Each wall is flat, endless, passes through zero and stands at right angles to its row. A trip goes straight from one point to another. List the walls that it crosses, first one first.

Walls:
(1): -.15,.22,.12
(2): -.49,.28,.43
(3): .01,-.42,-.50
(4): .25,.13,.11
Trips:
-.32,.00,-.04 to -.56,.15,.49 -> 3
-.14,-.27,.36 to .25,-.18,.20 -> 1, 4, 2
.10,.03,-.09 to .67,-.39,-.10 -> none
-.35,.58,-.94 to .08,-.28,-.37 -> 1

Walls:
(1): .30,-.13,.30,-.23,.59,.41,-.33,-.08,-.15,.01,.50,-.33
(2): -.44,-.28,-.73,-.26,-.10,-.69,-.42,.63,-.28,-.56,-.12,.92
(3): -.22,.00,.32,.21,-.32,-.06,-.40,-.18,-.29,.14,.13,-.42
(4): .33,.10,.52,.26,-.45,.08,.09,-.63,-.11,-.20,.39,.57
(5): -.09,.44,.04,.02,.66,-.68,-.33,.20,-.06,.67,.51,.22
(6): .09,.12,.02,.17,-.09,-.42,-.80,.71,.61,-.60,-.56,.02
(7): -.01,.44,-.11,.57,.28,-.47,-.42,.76,-.04,.11,-.58,.11
Trips:
-.47,-.21,-.59,-.22,.46,.20,-.27,.05,.43,.23,-.16,-.30 to -.29,.56,-.51,.19,.02,-.18,-.71,-.31,-.04,.23,-.05,-.38 -> 3, 1
.36,.29,.06,-.02,-.02,.52,.09,.14,-.35,.47,.61,.27 to -.10,.08,.25,.37,-.17,.39,-.34,.14,-.51,-.39,-.03,.15 -> 3, 5, 7, 2, 6
-.19,-.03,-.17,.61,.41,.01,.17,.86,-.43,-.26,-.11,.86 to -.18,.04,.24,.08,.85,.18,.42,.50,.12,.01,.36,.55 -> 1, 6
-.33,.47,.32,-.16,.38,-.02,-.34,-.01,.41,-.15,-.15,-.38 to -.41,-.23,-.18,-.35,-.09,-.31,-.80,.17,.20,-.03,.16,.23 -> 2, 1
.26,.54,.05,-.26,.94,-.15,-.30,.05,-.32,-.39,.35,-.27 to -.01,.39,.49,-.26,.40,.65,-.17,-.11,.56,-.05,-.03,.00 -> 7, 4, 5

Walls:
(1): -.37,.41,-.50,-.13,-.22,-.40,.04,.05,.32,.47,.12,.00,.21,-.01,.00,-.43,-.41,.17,.34,-.23,-.82,.00,.01,-.52,-.21,.31,-.17,.15,.01,-.07,-.24,-.14,-.12,-.36,.20,-.26,.15,-.25,.09,.18,-.35,-.25,-.21,.32,-.32,.42,-.21,-.27
(2): -.35,.36,-.14,.06,.05,-.05,.06,.23,-.16,-.08,-.44,.31,-.32,.18,.64,.07,.18,-.32,.31,-.29,.55,-.19,.35,-.12,-.33,.03,.14,-.37,.17,.10,-.10,-.70,-.30,.03,-.11,.18,-.21,.27,.21,-.81,-.59,-.56,.15,-.22,-.34,.18,.06,.13
(3): -.26,.51,.23,-.14,.29,-.37,-.33,.20,-.15,-.03,-.09,-.27,.11,.01,.13,-.14,-.42,-.26,.13,-.29,.26,-.04,-.03,-.47,-.59,-.21,.47,-.76,-.09,-.25,.31,-.20,.58,.28,.64,.52,.17,-.52,.14,.24,-.21,-.14,.05,-.19,.53,-.15,-.50,.27
(4): -.22,-.20,.07,-.29,-.40,-.41,-.26,.06,.20,-.42,-.37,-.14,-.05,.25,.19,.21,.76,-.50,-.10,.00,-.48,.08,.08,.01,.18,-.60,-.20,.47,-.11,.11,.10,.35,-.27,.15,-.02,-.16,.29,.14,-.30,-.11,-.13,-.23,.00,.10,.02,.23,.02,-.38
(5): .47,.18,-.13,-.28,-.01,-.11,-.62,.02,.61,.39,.86,.02,.23,.33,-.10,-.09,.19,.43,.12,-.08,-.27,-.18,-.33,-.03,.30,-.17,-.34,.30,.36,.54,.15,.01,-.23,.34,-.05,-.05,.32,.19,-.17,-.27,.44,-.07,.00,.42,-.03,.08,-.02,.03
(6): .46,-.29,-.04,.41,-.14,.42,.06,.04,.61,-.34,-.31,-.29,-.05,-.19,-.19,.32,.19,-.16,.67,.33,.22,.04,.52,.12,.15,-.22,.53,-.44,-.15,-.23,.15,-.66,.49,.71,-.86,.02,-.09,.12,.08,.38,-.22,-.10,-.26,.08,-.29,-.62,-.44,.56
(7): -.29,.19,-.09,.17,-.52,-.25,.47,-.36,-.28,.19,-.10,-.05,-.06,.15,-.11,.70,-.23,.40,.53,.23,.21,.50,.37,.22,.54,.18,.36,.22,-.76,.07,-.13,.20,.56,.47,-.17,-.80,.19,-.03,-.14,.50,-.45,.04,-.08,.09,.30,.01,.14,.08
Trips:
.04,.11,-.01,.34,.05,.37,-.46,.11,-.20,-.63,-.09,-.55,-.26,.32,.01,.17,.07,-.05,-.01,-.05,-.52,.19,.08,-.06,-.08,-.26,-.08,.26,.28,-.04,-.06,.04,.08,-.41,-.07,-.12,-.25,-.47,-.11,-.64,-.32,-.01,-.62,.01,-.08,.44,-.08,-.10 to .36,.56,.27,-.23,-.09,-.03,-.17,.09,.15,.21,.19,-.04,-.29,-.61,.22,-.70,.06,.16,-.28,-.36,-.27,-.21,-.25,.15,-.41,.33,-.01,.01,-.02,.22,-.45,-.01,.22,-.12,-.12,.00,-.18,-.01,-.02,.16,.05,.23,-.19,.49,.47,.18,.13,.04 -> 5, 2, 3, 4
-.71,-.37,.23,.27,.19,-.16,.04,-.04,-.23,.17,-.22,-.31,-.22,-.10,-.19,.14,.17,-.24,-.01,.16,-.25,.15,.03,.44,.11,-.06,-.07,.31,.03,-.14,-.53,.25,-.23,.00,-.10,.13,.33,-.36,-.34,-.18,.09,-.01,-.66,.31,.29,-.05,-.13,.26 to -.11,.36,-.18,.11,.37,.04,-.04,-.23,.26,.12,.12,-.34,-.09,-.21,.01,-.04,-.09,-.33,-.15,-.02,.03,-.35,-.64,-.10,-.24,-.17,.15,.43,-.29,-.03,.01,-.12,.36,-.09,.30,.23,-.38,-.08,-.09,.19,.53,-.02,-.13,-.47,.14,-.38,.37,-.18 -> 3, 7, 4
.29,.54,.48,-.66,-.28,-.10,.12,-.94,-.10,-.21,-.53,.00,.13,-.43,.03,.23,.50,.07,.12,.05,.05,.30,.30,-.08,.04,-.52,.42,.40,.06,-.22,.27,-.18,-.30,-.04,-.32,.07,-.24,-.22,.16,-.05,.00,-.06,.17,.37,-.10,-.04,.36,.48 to -.08,-.25,-.16,.19,-.17,.78,-.07,-.24,.41,-.37,.45,.11,.41,-.03,.16,.07,-.33,-.58,-.56,-.01,.09,-.76,.76,-.36,.18,-.12,-.12,.26,-.19,-.36,.02,.35,.01,.44,-.20,-.06,.21,-.08,.31,-.39,.44,.13,-.09,-.50,.50,.29,.38,.06 -> 2, 7, 5
.06,-.06,-.31,-.25,.36,.43,-.58,.06,.12,.08,.04,-.18,-.23,.04,.29,.49,-.52,.31,.04,-.49,-.29,-.10,.19,-.38,-.28,.02,-.04,.03,-.39,.19,-.01,-.09,-.16,.16,-.17,.10,-.47,-.66,-.13,.01,.02,-.18,.20,-.47,.75,-.37,-.54,.27 to -.40,.14,.30,.15,-.08,.22,-.16,-.10,.54,.66,.10,.24,.28,.42,.16,-.32,.28,-.16,-.18,-.22,-.51,-.63,-.22,.55,.12,-.47,-.07,.03,-.06,.21,-.35,-.18,.59,.15,.77,-.48,-.11,-.19,.00,.04,-.15,.04,-.18,-.28,-.23,.21,.17,.43 -> 2, 6, 4
